Every row gives one point. Each copy is the shape, with its points in the same order, stretched, turned, moved and blurred by noise. Some copies are also mirrored. Which?
(in the rows, 128 means zero)

Shape:
[[123 126  75]
 [119 133 139]
 [ 90  99 128]
 [ 92 108 107]
 [218 130 135]
 [ 99 133 144]]
Copy 1, 6 rows:
[[120 115  75]
 [132 124 132]
 [118  89 127]
 [105  93 114]
 [201 174 108]
 [115 112 149]]
Copy 1 is: only turned
Copy 2:
[[ 75 106 117]
 [129 122 141]
 [140 101  99]
 [119 108  95]
 [ 96  77 228]
 [140 132 125]]
Copy 2 is: mirrored

Shape:
[[128 111 132  63 146  84]
 [101 143 112 194 113 134]
 [142  68 137 106 144  96]
 [124 142 120 158  87 158]
 [105 123 135 168  74 155]
 [139 155 138 187  91 161]
 [ 95 121 107 160 105 166]
 [141 106  86 131 127 139]
 [129 101 155  89 171 129]]
Copy 1:
[[123  95 143  71 142  92]
 [ 65 144 118 204 146 141]
 [147  68 113 118 140  91]
 [102 154 118 181 114 151]
 [ 86 130 135 198  99 152]
 [ 99 168 139 210 139 148]
 [ 85 123  93 173 128 173]
 [118 123  77 141 141 128]
 [147  83 136 101 170 139]]
Copy 1 is: only turned
Copy 2:
[[155  85 146  90 142  56]
 [ 73 138 114 159 167 162]
 [158  57 155 125 161 103]
 [ 92 140 125 110 120 170]
 [ 82 116 146 120 127 174]
 [112 168 127 129 147 193]
 [ 84 114 122 136 117 158]
 [150  91 103 140 126 138]
 [170  91 171 146 120  83]]
Copy 2 is: mirrored
Copy 3:
[[122 116 129  42 168 120]
 [104 126 135 169 106 154]
 [133 111 179  76 165 159]
 [143 104 108 149  90 152]
 [135  86 134 155  81 151]
 [161 119 126 177  92 146]
 [116  84 119 157 103 174]
 [130 116 113 100 128 190]
 [144  85 145  92 197 143]]
Copy 3 is: mirrored
Copy 4:
[[155 128 150  92 140  95]
 [ 75 134  96 176 121 157]
 [146  81 166 128 137 105]
 [110 136 110 167  78 152]
 [ 82 124 119 167  71 145]
 [108 149 125 202  82 161]
 [ 85 115 101 146  93 169]
 [144  96 101 144 117 147]
 [150 122 178 106 143 143]]
Copy 4 is: only turned

Shape, 11 rows:
[[122 174 111 131  83 119 118 113]
 [163 155 164 106 165 148  95 184]
 [116 128 136 139  88 115  65  90]
 [109 134 170  83  81 122 135  88]
 [151  72 163 151 152 126 205 133]
 [112 144 153 108 123  94 120  98]
 [105  50 125 125 143 124 153 143]
 [108  75 137 164 144 114 179 165]
 [153 161  96 137 172 153 122 138]
 [161 144 133 123 153 175 107 168]
 [ 86 151 171 120 111 143 102  97]]
Copy 1, 11 rows:
[[162 144 158 163 121  87 105  94]
 [149 161 168  89 104 171 107 158]
 [164  98 153 212 123 107 102 145]
 [130 101 135 150  79  99 119  94]
 [104 119  69  43 151 106 107 132]
 [132  98 160 149 133 113 144 108]
 [ 90 130  85 111 124 110 138 172]
 [ 83 140  99  80 164  94 102 158]
 [164 182 122 121 149 163 128 130]
 [167 177 131 103 105 167  95 152]
 [123  97 159 180 113 153  96 109]]
Copy 1 is: mirrored
Copy 2:
[[119 173 154 152 164 104 100 132]
 [149 126 195  75 121 162 149 165]
 [128 143 155 147 121 145  71 115]
 [ 92 150 152 146 141 149 136  84]
 [132  78  96 151  88 110 207 164]
 [106 118 152 129 148 126 120  97]
 [122  95  60 120  81 141 149 157]
 [103  94  80 123  85  98 160 180]
 [170 119 149 125 185 126 138 199]
 [164 131 171 105 128 160 141 192]
 [ 82 131 175 150 149 166  95 120]]
Copy 2 is: only turned
Copy 3:
[[144  90 170 141  85 134 114 112]
 [169 191 122 154 167 142  89 142]
 [161  83 147  98 102  98  81 128]
 [181 101 163  85 114 141 149 119]
 [106 162 128 110 162  87 211 160]
 [153 119 167  96 133 111 123  92]
 [ 99  91 103  87 197 121 166 150]
 [ 74 125 133 107 182 122 164 170]
 [110 147  99 168 123 115 115  96]
 [147 167  98 158 148 139 108 144]
 [155 125 135  76 101 141 104 118]]
Copy 3 is: mirrored
Copy 4 (11 x 8):
[[ 67 149  94 118 106  86 115  92]
 [ 77 151 119 106 163 125 126 216]
 [112 102 110 143 104  82  77 120]
 [ 97  98 163 105 104  74 154 116]
 [169 141 162 161 139 165 193 123]
 [115 125 135 122 146  78 124 109]
 [163  75 101 155 145 151 176 131]
 [139 116 113 191 157 160 186 109]
 [ 99 160  87  86 149 155  99 143]
 [ 80 144 104 104 131 150 127 191]
 [ 77  93 162 121 125  99 110 112]]
Copy 4 is: only turned
